Each row of a before or after table is a point. The points were changed in one or more steps. Then noise was added and the rows were shuffled. The steps act on columns, c1 being the first. Name the steps. A step turns or swaps two columns, mirrors them in a line or flattens them onto one, adds a multiple of one to another, or multiplies or shifts one. Angles are multiples of 10 degrees, from the lower column toward the higher: turns from -170 to 170, lines from 10 to 170 but not 90. Use the fewest steps. Two steps may share a column if one is a turn and the other turns, adds or multiplies; they go together, in the order done. Otherwise the lowest column goes first.
(in the rows, 128 means zero)

Before:
[[ 67 153]
 [131 124]
 [126 163]
 [202 141]
 [132 169]
 [145  64]
 [175 133]
 [ 79 173]
 [141  76]
 [ 46 173]
 [119 112]]
After:
[[193 193]
 [119 131]
 [179 174]
 [193 156]
 [110  56]
 [166 119]
 [117  79]
 [118 139]
 [ 73 129]
 [160 120]
 [ 65 139]]
Steps: turn c1 and c2 by -110 degrees

Before, 11 rows:
[[170 160 224 121]
 [ 97 131 154  74]
 [112 141 193 221]
 [145 144 144 126]
 [ 88 135 127 109]
 [116 150 112 115]
 [176 105 114 114]
 [145 210 204 173]
 [ 77 235 172 200]
 [130 180 116  83]
 [ 85 125  95 205]]
After:
[[101 128 124 109]
 [ 97 130 110 210]
 [136 130  71 199]
 [154 124  28 155]
 [113 131 102 237]
 [134 126 121  86]
 [117 130 138 116]
 [140 131 104 132]
 [159 130 136 111]
 [ 93 133 184 190]
 [106 127  84  83]]
Steps: multiply c1 by 0.7; multiply c2 by 0; mirror c3 and c4 in the line at 80 degrees

Before (9 x 6):
[[123 127 141 128 151 135]
 [ 87  86 133  75  90 100]
 [119 141 142 138 130 154]
 [134 141 137 146 117 167]
 [122 130 102 138 134 135]
 [153  94 127 116 140 100]
 [152 131 123 109 138  95]
 [126 145 143 135 134 147]
 [152 112 139  72 152 133]]
After:
[[135 131 143 139 144 157]
 [161 115 138 148 139 169]
 [123 148 141 132 129 136]
 [  2  87 132  74  86  97]
 [ 68 152 138  77 113 134]
 [134 135 102 138 132 138]
 [132 140 123 118  94  98]
 [135 133 142 135 145 148]
 [122 137 123 110 134  98]]
Steps: add 1.5 times c4 to c1; swap c2 and c5

Before, 11 rows:
[[122  97 182  97 114 144 157 163 145]
 [ 92 148 114 135 109 137 161 149 131]
 [149 100 108 139 125 100  98 119 144]
 [128 160 154 104 155 148  99 101 120]
 [ 63 143 126 129  88 112 143 102 141]
 [105 108 132  86  99 106  90  94  97]
 [139 123 157 134 118 118 102 166 112]
 [132 119 160 129 173  95 154 123  93]
 [122 159 182  74 136 143  83 154 159]
 [109  91 136 101 162 121  78 110 129]
 [ 98 104 103  81  90  82 142 129 130]]
After (11 x 9):
[[130  95 157  70  90 124 154 131  92]
 [ 90 139 113 141 149 150 161 148 139]
 [ 63 109 127 180 157 142 140 101 130]
 [112 122 136 122  89  87  76 108 125]
 [145 102 108 113 137 102 103 113 147]
 [101  83 100 251 128 103 143 127 134]
 [121 142 184 203  89 161  84 140 166]
 [103 104 127 232 124 109  93 110  83]
 [141 118 155 134 138 122 104 173 127]
 [119 144 182 195 120  95 158 161 159]
 [129 146 158 125  91 160 100 106 111]]
Steps: swap c2 and c6; turn c4 and c5 by 140 degrees; multiply c4 by 2; turn c8 and c9 by 20 degrees

Before, 12 rows:
[[161 139  66 171  76 135  87 105 120 147 118  99]
 [154  93 146 134 137 183 117 120 137 103 156 137]
 [190 124 142 190 176 107 107 169 158  93 145 122]
 [144 111 168 172 100  68 148 160 125 139  75 146]
 [128 148  78 181  82 125 137  90  83 140 187 171]
 [142 132 108 240  90 146  91  62 110 177 133 108]
 [153 118 150 180 111  81 150 221 200 203  53 188]
 [152 117 155 142 125 105 140 105 198  88 163 140]
 [118 164 131 221  77 104 194 183 155 131  72 156]
 [175 104 129 148 177 126 114 115 171  62 110 190]
 [ 98  68 113 151 148 113 132 133 166  83 152 152]
 [100 172  96 190  61 156  36  75  86 145 165 134]]
After:
[[107  66 141 124 126 150 121 117 111  95 159 129]
 [157   3 169 131 160 121 154 105 103 118 151 146]
 [129 139  92 234  82 138 165 127 145 171 131  63]
 [159 196 119 188  83 118 242 125 110 121  71 187]
 [ 63 125 152 179 148 117 150 142  75  98 147 156]
 [ 91  79 189 157 161 126 131  66  70  92 108 133]
 [107 160 142 188  67 135 122 147 133 193 113  97]
 [125  93 100 171 101  99 171 120 131  97  75 165]
 [155 220 126 217  74 138 100 105 184 169 161  87]
 [125 102 151 118 112 118 150 107  56  83 156 114]
 [118 165 146 126  84 131 166  71 176 169 190 106]
 [137 112  57 185 106 107 176  99  50 141  49 238]]
Steps: turn c1 and c5 by -20 degrees; turn c1 and c9 by -160 degrees; multiply c2 by 2; mirror c3 and c10 in the line at 120 degrees; turn c4 and c7 by 40 degrees; add -0.5 times c11 to c4; multiply c6 by 0.4; turn c8 and c12 by 70 degrees

Before:
[[102  63 118 142 106 100 123  94 112  99 142 174 173 129 126  84  68 133]
 [ 78 138  90 175 123  83 148 131 115 143 106 107 107 136 170 119  74 104]
 [126  90  96 133 153 155  95 165 167 160 159 103 165  91 131 102 120 110]
 [125  66 123 176  94 104 115 130 173 152 160 122  80 170 109 157 161  92]
 [ 70  66 173 119 133 132 193  92 100  84  75 169 143  90 169 122  88 159]
 [119 146 166 175 112 158 191  73 101 147 110 155 104 152 109 154 164 100]
 [161 105 138 174 130 171 188  61 148 142 112 141  90 129 104 118 120 127]
 [ 66  59 184 145  84 168  91 109  94  73  75 133 146  92 169  78 147 109]]
After (8 x 18):
[[126  89 121 149 129 103 167 163 169 159  96 134 220  96 132 102 103 128]
 [160 107 128 171 121 148  78  62 147 143  90 129  32 145 104 116 121 161]
 [ 79 138 117 169  76 145 125 130 114 143 176 140  77 150 170 120 116 158]
 [101  61 101 139  63 111 131  93 113  98 152 151 239 136 124  85 128 121]
 [129  69 129 157 149  92 159 130 175 152 146 127   6 184 108 157 172 156]
 [ 66  59 157 156 133 188 169 107  93  72 100  99 172  99 167  77 177 125]
 [ 70  69 132 132  91 182  58  92  97  84 133 121 166  89 169 122 110 136]
 [122 144 139 164 157 151  87  72 100 149  99 119  67 165 110 154 154 183]]
Steps: flatten c3 and c12 onto the line at 140 degrees; turn c4 and c14 by 20 degrees; turn c5 and c17 by -70 degrees; mirror c6 and c11 in the line at 140 degrees; turn c7 and c18 by 150 degrees; multiply c13 by 2.5

Before:
[[113 177 107 155 155 140  83  90  57 142 122 119 157 131 182 196 122 104
  119 105]
 [ 52  99  63  94 156 152 113 124 138 125 120 122 110 105 185 155 140 126
  115 123]
 [163  99 124 173  71 108 122 126  97 186 119 188 112  92 152 173 125 168
   86 148]
 [121 157 105 168 154 166  92 143 120 153  77 113 135 185 146  96 112  97
  153  87]
 [121 196 138 133 180  95 114 135  79 122 116 117 147 120 127 150 154 153
  138  68]
 [137 138 154 155 107  68  88 138 127 143 154 112  88  85 160 136 149 161
  122 135]
 [115 159 173 144  93 130 151 135 141  80 162  75 125 133 156 101  86  88
   90 153]
 [151 100 129 199 163 131 101 162 133 129 131  88 191  72 150 237 176 111
  164 114]
 [109 157  80 159 129 137 152 116 145 221 121  60 163 223 202 144 122 114
  129  76]
 [124 161 202  68 117  76 171 128  83 155 168 102  90  91 140 101 125  80
  140 124]]
After:
[[121 118 204 115 125  75 173 126  83 107 161 163  89  89 187 103 110  79
  139 123]
 [105 132  81 180 134 136 153 116 146  78 196 111 158 225 139 143  48 113
  129  27]
 [139 179 154 157  98  69  88 139 128 112 150 151  90  84 122 136 116 159
  124 143]
 [112 222 106 171 146 140  82  91  57 140 135 119 155 130 134 196 106 107
  121  82]
 [119 193 102 150 156 164  94 144 121 127 133  76 135 187 104  97  98  95
  154  48]
 [ 54 112  63 150 130 151 113 123 139 154 135 117 107 106 188 155 114 126
  113 116]
 [115 136 175 149 146 131 152 131 137 106 185 154 125 134 129  99 195  88
   91 179]
 [163 104 126 159 102 107 118 126  96  55  67 130 114  90 102 172 104 167
   85 169]
 [123 214 141 128 134  94 113 134  80 180 138 115 145 120 124 148 104 153
  137   9]
 [155 128 127 164 107 131 101 163 135 174 171 126 191  72  79 236  99 112
  166  99]]
Steps: add -1 times c7 to c2; turn c4 and c15 by -60 degrees; multiply c4 by 0.7; turn c5 and c17 by 60 degrees; turn c10 and c17 by -120 degrees; turn c11 and c12 by 80 degrees; multiply c20 by 2
